Every row gives one point. Any point is a mix of the corners, with weights that add up to 1. It lies inside the corners' shape when no weight is negative. Is each point inside? If not, which corners have a negative weight?

Corners:
(1): -.72,-.34,.03
(2): .17,.43,.54
(3): .22,-.24,-.84
(4): -.34,-.37,.21
Points:
-.32,-.33,.12 => inside
.09,.26,.32 => inside
-.27,-.32,.10 => inside
-.38,-.55,-.27 => outside (2)
-.38,-.23,-.09 => inside
-.13,.04,.31 => inside
-.34,-.23,.18 => inside
.27,.18,.00 => outside (1)
.04,-.24,-.23 => outside (1)

Corners:
(1): -.25,-.18,-.22,-.25,.05,.01
(2): .33,.17,.94,.22,.13,.72
(3): .28,-.28,-.28,-.28,-.01,.25
(4): -.12,-.16,.57,-.33,-.19,-.13
(5): -.08,.06,-.35,.53,-.29,.05
(6): -.06,.29,.03,-.12,.02,-.02
(7): .01,.00,-.17,.72,.07,-.16
Points:
.09,.03,.33,.02,-.05,.14 => outside (1)
.15,.15,.48,.12,.06,.37 => inside
-.12,-.09,-.41,.50,-.17,-.18 => outside (2, 6)
-.05,.01,-.16,.35,-.14,.04 => inside
.00,-.12,-.29,.04,-.03,-.04 => outside (2)
.23,.10,.47,.14,-.02,.47 => outside (1, 7)

Corners:
(1): .04,-.07,-.16,-.39,.22,-.09,.04,-.34,-.31
(2): -.08,.57,-.15,-.08,.34,.03,-.44,.17,.50
(3): .03,-.21,.05,-.02,-.19,.20,-.19,.28,.04
(4): .01,-.13,.03,.19,.17,.20,.31,.27,-.20
(5): .94,.70,.13,.04,.08,-.31,-.57,-.39,.09
(6): .08,-.08,-.08,.14,.29,-.21,-.34,-.32,-.04
(7): .06,-.03,.06,.34,-.64,.49,-.09,-.03,.05
(8): .64,-.08,.43,-.25,.24,-.21,.37,-.16,.09
(9): -.16,.00,.67,.33,-.25,.93,.31,-.02,-.50
(10): -.24,.51,-.05,-.27,-.08,-.28,-.46,.13,.40
Points:
.12,-.02,.13,.07,.06,.14,.09,.08,-.08 => inside
.11,.19,.05,-.05,.03,.07,-.19,-.10,.12 => outside (4)
.18,-.02,.12,.05,-.10,.11,-.04,-.04,.03 => inside
-.01,-.10,.13,.04,.04,.16,.01,-.01,-.09 => outside (5)
.02,.07,-.02,.01,-.10,.14,-.28,-.08,-.02 => outside (4, 8)
.28,.07,.26,.11,-.11,.28,.03,-.25,-.11 => outside (3, 4, 10)
.13,.01,.10,.18,-.34,.29,-.06,-.03,.04 => inside
.07,.03,.13,-.17,.05,.13,.02,.07,-.08 => outside (6, 7)

Corners:
(1): -.20,-.23,.03,.20,-.19,-.13,-.11,.12,-.03,.10,.51
(2): -.19,.04,-.15,.19,.06,.17,-.16,-.04,-.10,.27,.26
(3): .05,-.94,.17,-.05,-.72,-.12,.10,-.11,-.43,.47,.17
(4): .23,-.05,-.32,-.08,.12,-.03,-.14,.13,-.16,-.15,-.10
(5): -.38,-.01,-.12,-.51,.02,-.04,.14,-.16,-.26,-.02,-.21
(6): .07,.16,.06,.02,.06,.15,-.35,-.17,-.05,-.25,.08
(7): .08,.21,.01,.10,-.04,.17,.13,.21,-.08,-.05,-.17
(8): .02,.03,.15,-.45,.01,-.03,-.13,.02,-.01,.09,.20
(9): -.04,-.26,.10,.05,-.10,-.17,.08,.06,-.01,.10,-.39
(10): .26,.03,-.25,-.22,-.09,-.28,.27,-.21,-.10,-.15,-.38
(11): .03,.31,.28,-.02,-.53,-.07,-.72,-.04,.21,.17,-.06
(12): -.01,.28,-.10,-.26,.17,.83,-.11,.03,.62,-.16,.22
Points:
.05,.07,.00,-.09,-.11,.12,-.09,.00,.01,.02,-.09 => outside (1)
-.01,-.02,-.01,-.08,-.04,.08,-.05,.02,.03,.03,-.03 => inside
-.02,-.17,-.08,-.07,-.07,.01,.11,.06,-.11,.08,-.02 => outside (6, 11)
-.05,-.03,.05,-.02,-.10,.08,-.16,.06,-.02,.09,.15 => outside (10)
.10,.09,-.05,-.25,-.05,.15,-.04,-.07,-.01,-.10,-.08 => outside (1, 2, 9)
-.02,-.14,.02,-.06,-.17,-.11,-.07,-.02,-.17,.10,.04 => outside (12)

Corners:
(1): -.04,.28,-.15,.46,.51,-.16,.07,.15,.42,-.94,-.35,.29,-.13,.74
(2): .33,-.39,.26,-.15,-.18,.25,.37,-.12,-.22,-.08,.59,.21,.21,-.10
(3): .12,-.11,-.25,.30,.10,.24,.21,.12,.20,-.36,.11,.03,.60,-.35
(4): .16,-.38,-.28,.61,-.25,.07,.24,-.14,.01,-.20,.04,.26,-.37,.25
(5): -.58,.38,.29,-.02,-.47,-.07,.18,.07,.01,.28,-.15,.11,-.31,.49
(6): -.36,-.08,.42,-.05,.12,-.04,.22,-.04,.53,-.43,.11,.14,-.11,.11
(7): .43,-.36,-.11,.20,.06,-.24,.28,-.41,.23,.07,.24,.19,.17,.07
(8): .12,-.08,-.11,-.16,.00,-.21,-.08,.45,.21,.41,-.03,-.01,.05,-.05
(9): -.80,.26,-.28,-.25,-.47,-.40,-.33,.11,.21,-.38,-.09,-.20,-.76,-.19
(10): -.40,.16,-.18,.03,.58,-.35,.06,.20,.06,-.39,.10,.23,.20,-.76
(11): .46,.23,-.12,.29,.10,-.08,.45,.14,.14,-.42,-.02,.35,-.05,-.46
(12): -.34,-.36,.07,-.57,.26,.40,-.02,-.57,.02,.03,-.19,.02,-.26,.29
(13): -.33,.09,-.31,.16,.10,-.01,.25,.07,.11,.57,.04,-.35,-.13,.08
(14): .16,.28,.13,.31,.15,.49,-.22,-.62,-.30,-.22,-.04,.21,-.74,-.32
(15): -.28,.24,-.32,-.32,.36,.51,-.13,-.23,-.03,.26,.39,.57,-.46,-.21
Points:
-.20,.04,-.10,.10,-.01,.05,.11,-.11,.08,-.08,.03,.08,-.24,.04 => outside (8)
-.11,.01,-.02,-.02,.05,.15,.07,-.17,.02,.02,.06,.10,-.21,-.15 => outside (1)
-.05,-.03,-.08,.19,.07,-.05,.17,.01,.15,-.22,-.03,.09,-.04,.08 => outside (15)
.00,-.04,.01,.13,-.17,-.14,.13,-.07,.03,-.10,-.04,.15,-.22,.20 => outside (3, 6, 13, 15)
-.15,.05,-.06,-.02,.17,.04,.08,-.05,.12,-.12,.01,.09,-.13,.05 => outside (4)
-.04,-.03,-.04,.20,.20,.16,.10,-.27,.04,-.17,.04,.16,-.12,.07 => outside (8, 9, 11)
-.03,.00,-.09,.29,-.03,-.19,.19,.08,.14,-.08,.04,.06,-.18,.06 => outside (3, 12, 15)
.08,-.18,.06,.15,.08,.05,.16,-.07,.07,-.02,.06,.08,.12,.09 => outside (9, 11, 15)
-.15,.13,-.09,.18,.18,.09,.14,.02,.09,-.04,-.04,.14,-.10,.00 => outside (2, 7, 9)

Corners:
(1): .39,-.26,.05,.11,.02,.23,.04,-.27,-.06,-.09,.11,-.35,.24,.13,.30,-.40,-.38,-.19,-.36,.23
(2): .26,-.10,-.34,.14,.20,.22,-.13,-.02,-.61,-.24,-.31,-.06,-.29,.28,.21,-.23,.00,.18,.34,.14
(3): -.02,.17,.07,-.29,.21,.25,.32,-.27,-.08,.07,.18,.19,-.20,-.22,-.84,.21,-.15,-.02,.17,.38
(4): -.38,.36,.39,.10,.20,.46,-.41,-.27,-.47,-.69,.44,.36,.02,-.12,-.94,.16,.13,-.12,-.11,-.04
(5): .09,.42,.22,-.15,-.71,.04,-.19,.34,-.33,-.40,-.31,-.24,-.49,.46,.22,.10,-.40,.32,.35,-.21
(6): .20,-.07,.09,-.75,.15,-.12,.03,.13,-.01,.09,-.27,.24,-.33,.36,.19,.37,-.12,.11,-.13,-.05
(7): -.29,.08,-.10,.05,-.41,.09,.05,-.36,.20,.37,.42,-.40,.28,.00,.22,-.05,.05,-.12,.03,-.06
(8): -.16,-.89,.06,.25,.14,.07,.04,-.19,.35,.60,.44,-.51,.38,.20,.23,-.04,-.67,.30,-.26,.15
(9): .39,.12,-.34,-.26,-.16,.13,.18,-.12,-.10,-.36,-.77,.07,.25,-.12,.09,.10,-.25,.33,.08,-.23
(10): -.28,-.27,.00,.34,-.07,.16,.41,.39,.11,-.05,.35,.08,.30,.07,.06,.02,-.29,-.11,-.34,-.04
(11): -.39,-.42,-.22,.21,.19,-.31,.04,-.43,-.19,.09,.15,-.37,.30,.21,.07,-.19,-.24,.14,-.37,.08
(12): -.14,-.46,-.13,.13,-.20,.43,.31,.00,.68,.37,-.08,.14,.13,-.03,.54,-.57,-.28,.26,-.52,.43
(13): .30,.35,-.35,-.45,.25,-.16,.13,.14,-.06,-.30,-.26,.24,-.40,-.29,.44,.30,-.08,.49,.33,-.11
(14): .17,-.15,-.10,-.47,-.06,.20,-.73,.22,-.58,-.29,.17,.10,-.34,-.37,-.53,-.09,-.07,-.13,-.10,-.13
(15): .06,-.66,.14,.07,.11,.18,.16,-.14,.34,.21,.38,.14,.17,.54,-.37,-.49,-.11,.19,-.32,-.14
(16): -.27,-.83,.42,.20,-.10,-.30,.18,-.03,.09,.26,.30,-.09,.27,-.12,.12,-.55,.07,-.13,-.19,.11
(17): .06,.20,.16,.36,.12,.30,-.73,.00,-.27,-.58,.33,.48,-.55,-.07,-.63,.24,.02,-.87,.28,-.16
(18): .21,.22,-.05,-.37,.02,-.16,-.23,-.03,-.34,.51,-.40,.23,-.11,-.20,.13,-.03,.03,.29,-.13,-.15
(19): .16,.16,.06,-.26,.14,-.01,-.05,.19,-.38,-.10,-.52,-.53,-.72,.18,-.20,-.28,.09,.18,.34,-.17
(20): -.15,.00,.23,.27,-.12,.23,-.24,-.19,-.46,-.16,.44,.02,-.67,-.40,-.27,.50,.01,-.11,-.33,-.20
(21): .26,-.59,-.16,.26,-.01,.04,-.07,-.02,.22,.25,.26,-.11,.31,.03,-.35,-.43,.10,.37,-.39,.61
Points:
.03,-.04,.10,.03,.02,.12,-.19,.06,-.23,-.09,.21,.02,-.22,-.04,-.20,.06,-.05,-.11,.02,.05 => outside (9, 11, 12, 15)
-.03,.04,.01,-.09,-.03,.05,-.02,-.19,-.07,-.07,-.02,.27,-.05,-.04,-.17,.07,.03,.15,-.02,.06 => outside (1, 8, 10, 14, 19)
-.04,-.16,-.03,-.02,-.01,.05,.03,-.09,-.07,.01,.07,-.05,.01,.05,-.06,-.08,-.15,.08,-.10,.03 => inside
.01,-.30,-.05,-.10,.09,.05,-.02,-.13,-.02,.21,.01,-.07,-.02,-.03,-.07,-.13,-.09,.26,-.12,.07 => outside (1, 5, 10, 17)
.03,-.04,.07,-.13,.07,.15,-.04,.02,-.29,-.30,-.04,.03,-.19,.02,-.28,-.10,-.05,.12,-.05,.04 => outside (7, 8, 17, 18)

Corners:
(1): .01,.07,-.31,.11,-.12,-.02,.10,-.07,-.11,-.14,-.02,-.09,.19,.18,-.04,.00,-.13,-.08,.26,-.22
(2): -.05,-.34,.22,-.13,-.18,-.07,-.63,.19,-.13,-.04,-.16,-.05,.14,-.04,.10,.08,-.24,.08,.18,-.06
(3): -.03,.08,-.02,.08,-.21,.01,-.08,-.10,-.05,-.17,-.09,.05,.16,-.09,-.09,.36,-.18,.12,.16,-.07
(4): .05,-.20,.11,.36,.17,-.10,.13,.06,.03,.04,.19,-.13,.02,.00,.13,-.06,-.17,.07,-.09,-.04
(5): -.04,-.05,-.20,.01,.01,.00,-.05,.24,.21,.23,.03,.61,.18,-.46,-.09,-.10,.21,-.05,.23,-.20
(6): -.05,.23,.07,-.08,.01,-.11,.11,.36,.24,.01,.19,-.03,-.27,-.19,.27,.06,.33,.16,-.02,-.01
(7): .01,-.17,.17,.05,-.10,.04,-.04,.03,.32,-.02,.22,-.15,.15,.12,.02,-.06,-.09,-.09,.15,-.16
(8): -.14,.01,-.01,.12,-.09,-.09,.16,.47,.09,-.07,-.15,.23,-.01,.16,-.16,-.15,.39,-.17,.02,-.09
(9): .31,.00,-.01,.23,-.24,.00,.03,-.02,.25,-.03,-.22,.19,-.03,.17,-.01,-.08,.05,.04,-.13,.03
(10): -.09,-.06,.26,-.02,-.21,.70,-.23,-.32,.41,.19,.21,-.15,.18,.18,.11,.22,-.07,.10,.34,-.27
(11): .06,-.05,.12,.12,.18,-.08,.12,-.01,.00,-.10,-.01,-.08,-.43,.11,-.09,-.09,.09,.01,-.01,.13
(12): -.02,.01,.14,-.09,-.23,-.06,-.07,-.15,-.12,-.14,-.25,-.11,.08,.12,.08,.39,-.12,-.07,.22,-.23
(13): -.04,-.12,.03,.03,-.27,-.12,-.22,.02,-.23,-.06,-.15,-.05,.20,-.05,-.08,.02,.11,.18,-.21,-.24
(14): -.09,.06,-.11,-.02,-.19,-.16,.07,-.03,-.14,-.12,.02,.41,.07,.22,-.02,.00,.07,.04,.15,.05
(15): -.09,-.08,.01,.09,-.03,-.18,-.01,-.04,.06,.23,-.02,-.18,-.52,.00,.14,-.01,-.07,.01,.12,.33
(16): .02,.33,-.02,.20,-.25,-.08,-.15,-.16,-.07,-.06,-.02,-.12,.07,.12,-.17,.37,.09,.01,.17,-.22
(17): -.11,-.12,.13,-.02,.12,-.03,-.06,.01,.00,-.02,.22,-.12,-.10,.07,.10,.04,-.17,-.34,.07,.28
(18): .40,-.02,-.16,.04,-.10,-.07,.09,-.09,.02,.09,.09,-.08,.15,.13,.06,.43,-.20,-.03,.19,-.04
(19): -.17,-.20,-.17,-.08,-.13,-.11,-.43,-.08,.00,-.08,-.11,.11,.19,.18,-.14,.05,-.18,-.05,.15,-.25
(20): .17,.21,.10,.03,.05,-.03,.21,-.05,-.03,-.05,-.10,-.21,.17,.07,-.12,-.08,-.03,.13,-.31,-.14
(21): -.26,-.08,.00,.06,-.09,.27,.25,-.14,.50,.05,-.11,-.06,.14,.16,.30,-.22,.94,.28,.18,-.19
Points:
-.02,-.05,.01,.08,-.08,-.04,-.03,.05,.06,-.02,-.02,.03,.03,.07,.01,.02,.03,.01,.05,-.09 => inside
-.06,.03,.08,-.02,-.19,.10,-.11,-.20,.13,-.07,-.08,-.14,.01,.14,.06,.15,-.03,.11,.21,-.14 => outside (4, 5, 8, 13, 17, 18)
-.01,-.02,.02,.04,-.09,.09,-.07,-.05,.15,.03,.03,-.01,.18,-.05,.06,.10,.07,.05,.12,-.18 => outside (8, 11, 14, 15)
.03,-.13,.12,.04,.03,.06,.04,.10,.28,.08,.01,.01,-.09,.06,.10,-.09,.13,-.05,.05,.01 => outside (1, 3, 13, 14, 16)

Corners:
(1): -.10,-.21,.17,.02,-.12,-.02,-.08,-.16,-.28,.18,-.03,.00,-.12,.12,-.08,-.21,-.24,.21,-.22,-.18
(2): .02,.10,-.17,.12,-.30,-.14,-.10,-.18,-.11,-.30,.12,-.06,-.19,.10,-.22,-.34,-.05,.21,-.07,-.06
(3): -.14,-.51,.03,.24,.26,-.02,-.16,-.23,-.22,-.13,-.04,.39,-.29,.14,-.15,.18,-.02,-.09,-.14,-.07
(4): -.02,.14,.07,.02,-.27,.11,.34,-.25,-.04,.26,.43,-.04,.33,-.20,-.19,-.15,-.21,.01,.12,.59
(5): .13,-.03,-.12,.13,-.10,-.34,-.30,-.19,-.37,.11,.00,.04,-.09,.00,-.13,-.21,-.11,-.04,-.06,-.08
(6): -.11,-.26,.29,-.43,.16,-.69,-.22,.19,-.38,-.29,.25,-.24,.06,.07,-.18,-.03,-.30,-.18,.01,-.12
(7): -.05,.04,-.22,.12,-.29,-.13,-.04,.03,.53,.16,.18,.09,-.13,.11,.25,.01,-.34,-.02,.06,-.36
(8): -.02,.18,.21,.23,.01,-.35,-.10,.69,-.31,-.42,.01,.04,-.09,.26,-.13,.11,-.18,-.18,.08,-.30
(9): -.06,.05,.20,-.03,.07,-.07,.02,-.30,-.34,.21,.63,.02,.01,.22,-.13,-.05,-.24,.17,-.03,.43
(10): -.37,.01,-.34,-.32,-.20,.11,.55,-.15,-.33,-.02,.33,.06,-.10,-.06,-.08,.06,-.14,-.06,.15,.94
(11): .01,.01,-.14,.10,.01,.12,-.10,-.16,-.45,-.34,.08,-.02,-.19,-.07,-.20,.18,.13,.02,-.13,-.33
(12): -.03,-.30,.08,.13,.20,-.30,-.14,-.19,-.09,.22,.08,-.03,.66,-.38,-.19,-.09,-.08,.52,.15,.44
(13): -.21,-.15,.14,-.32,.03,-.12,-.25,.08,.08,-.23,.09,.02,.25,.04,.41,-.07,.27,-.12,-.11,.17
(14): .08,.21,.28,-.71,-.33,.08,.01,.30,.23,-.06,.29,.43,-.25,-.15,-.17,.15,-.24,-.08,-.12,-.28
(15): -.33,-.04,.02,-.06,-.20,-.24,.31,-.19,-.27,-.23,.08,.07,-.01,.05,.10,.02,-.09,.01,.24,.08
(16): .01,-.93,-.28,-.07,.04,.02,-.19,.20,-.27,.09,.12,-.10,-.14,-.21,-.16,-.01,.22,.04,.39,-.15
(17): -.07,.19,.26,-.16,-.15,-.03,-.17,-.09,.28,-.20,.05,.11,-.05,.04,-.15,-.03,-.27,-.07,.38,-.17
(18): .31,.11,.21,.17,.37,.11,-.10,-.11,.35,-.12,.21,.14,-.21,.25,-.29,.02,-.07,.04,.02,-.07
(19): -.34,.09,.26,.12,-.05,-.18,.00,-.18,.16,.29,.08,.14,-.19,.11,-.30,.17,.04,-.04,-.13,-.15
(20): -.17,.02,-.45,.15,-.34,-.02,.05,-.13,-.03,.17,-.07,.29,.09,.25,.04,-.15,.32,.13,-.16,-.26
(21): -.28,-.13,.03,.22,.10,-.09,.02,.17,-.06,.08,.20,.48,.16,-.17,.07,-.29,.00,.03,-.06,-.04
Points:
-.05,-.01,-.06,.05,-.14,-.12,-.07,-.08,-.09,-.11,.12,.06,-.07,.06,-.12,-.14,-.05,.08,-.01,-.05 => inside
-.09,-.16,-.02,.03,-.04,-.11,-.05,-.05,-.07,.00,.14,.03,-.01,.02,-.07,-.07,-.06,.04,.07,.00 => outside (14)
-.06,-.09,.03,.03,-.02,-.15,-.05,-.05,-.16,-.07,.18,-.04,.02,-.01,-.11,-.09,-.09,.06,.08,.05 => outside (3, 14, 20)
.00,-.04,.03,.09,-.02,-.03,-.04,-.07,-.01,-.03,.08,.13,-.09,-.02,-.18,-.01,-.11,.07,.04,-.06 => outside (6, 9, 13, 20)
-.10,.00,.11,-.05,-.06,-.15,-.01,.02,-.06,-.03,.19,.05,-.01,-.01,-.11,-.05,-.13,.02,.04,.01 => outside (3, 20)
-.03,.14,.10,.11,.05,-.19,-.19,-.10,-.20,-.09,.12,.02,.05,.09,-.20,-.19,-.03,.12,-.09,.04 => outside (3, 4, 7, 14, 15, 16)
-.14,-.07,-.06,-.01,-.17,-.08,.11,-.03,-.26,.05,.19,.13,-.13,.03,-.08,.02,-.14,-.07,-.03,.01 => outside (2, 12, 13, 17, 18)
-.03,-.03,.02,.00,-.04,-.11,-.07,.01,-.12,-.06,.14,.04,-.01,.01,-.10,-.04,-.06,.03,.02,-.04 => outside (3)

Corners:
(1): -.10,-.57,-.13,-.25,.27,-.46,-.47,-.40,.19,.34,.11,.12,.15,-.04,-.03,.25,-.41,-.23,.47,-.32
(2): .08,.22,.28,-.24,-.32,.20,.14,.16,.17,-.37,.16,.07,.11,.18,-.67,-.56,.01,-.22,.53,.03
(3): .12,.37,-.36,-.07,-.40,.01,-.20,.10,.04,.37,-.64,-.17,.57,.06,.18,.25,.54,.16,.59,-.15
(4): -.32,.11,-.06,.60,-.57,-.12,.01,-.04,-.07,-.06,-.20,.56,-.40,-.10,-.87,-.36,-.18,.51,.29,.57
(5): -.51,.37,-.66,.49,.29,-.29,-.16,-.04,.02,.24,-.71,-.20,-.04,-.14,-.48,-.52,.49,.14,-.48,.14
(6): -.07,-.26,.04,-.21,-.27,.57,.44,-.45,.29,.06,-.43,-.01,-.14,-.50,-.29,-.17,-.01,.20,-.19,-.15
(7): .08,-.42,.35,.41,-.11,.12,-.47,-.03,-.48,-.31,.10,-.22,-.14,-.07,-.02,-.66,-.26,.49,.29,.21
(8): -.43,.09,-.62,.07,.03,-.31,-.30,-.29,.30,-.61,-.56,-.06,-.33,-.13,-.13,.56,.18,-.27,.11,-.36
(9): .32,-.91,.15,.15,-.15,.07,-.57,-.16,-.73,.28,-.07,.35,.50,-.85,-.02,.33,-.32,-.21,-.15,-.40
(10): -.44,-.75,.57,.42,.74,.15,.31,-.60,-.67,.58,-.01,-.03,.16,-.36,.17,-.30,-.53,-.30,.03,-.34
(11): -.12,.33,-.26,.16,-.55,.04,.41,.03,.04,-.62,.09,-.47,-.33,.09,-.30,.28,-.06,-.28,.03,-.17
(12): -.36,-.26,-.45,-.28,.46,-.80,.53,-.10,-.23,.29,-.43,-.06,.73,.10,.20,-.64,.04,.53,-.04,.27
(13): -.01,.46,-.18,.40,-.19,-.21,.38,.18,-.33,-.26,-.41,-.35,-.59,-.03,-.19,.40,.70,-.50,-.31,.41
(14): -.34,-.56,.13,-.11,-.46,.28,-.56,-.13,.18,-.12,-.35,-.47,.21,-.15,-.40,.12,-.04,-.31,-.26,.15
(15): -.33,.13,.25,.21,.17,.02,.02,-.17,-.31,.46,-.32,-.08,.29,-.79,.40,.21,-.02,.14,-.18,-.49
(16): .22,.55,-.06,.18,-.51,.09,.11,-.45,-.54,-.42,-.08,-.01,-.09,-.22,.09,-.47,.49,.39,.20,.02
(17): -.28,-.33,.28,.76,-.05,.46,-.47,-.06,-.65,.37,.09,-.02,.56,-.84,-.05,-.56,-.21,.54,.28,.71
(18): -.28,.13,-.26,-.23,.28,-.36,.33,-.06,-.57,-.34,-.17,-.18,-.06,.19,-.26,.12,.30,.56,.17,-.46
(19): -.52,.05,-.29,.80,-.09,-.15,.17,.15,.27,.13,.10,.32,.21,.04,-.41,-.31,.07,.03,-.35,.41
(20): .08,.64,.27,.28,-.24,.62,-.41,-.04,.41,.15,-.07,-.18,.33,.06,.07,.17,-.42,.33,.62,.42
(21): .02,-.29,.21,.23,.24,-.67,.54,-.33,-.23,.14,.05,-.34,.65,-.04,.07,-.08,-.09,.25,.19,-.15
Points:
-.17,-.10,.11,.34,-.05,.11,.06,-.14,-.23,-.01,-.07,-.12,.19,-.34,-.09,-.29,-.05,.07,-.07,.14 => outside (1, 3, 4, 18)
.02,.02,-.07,.11,-.21,-.02,.02,-.12,-.04,.00,-.19,.11,.14,-.09,-.16,-.15,.08,.29,.32,.16 => outside (5, 10, 11, 14, 15)
-.17,-.01,-.08,.18,-.30,.15,-.27,.00,.01,-.10,-.23,-.12,-.03,-.24,-.31,.15,.03,-.08,-.01,-.01 => outside (10, 12, 16, 21)
-.11,-.09,.18,.11,-.17,.17,-.19,-.10,-.11,-.16,.04,-.16,.08,-.22,-.05,.00,-.18,-.26,.08,.01 => outside (3, 4, 5, 6, 18, 21)
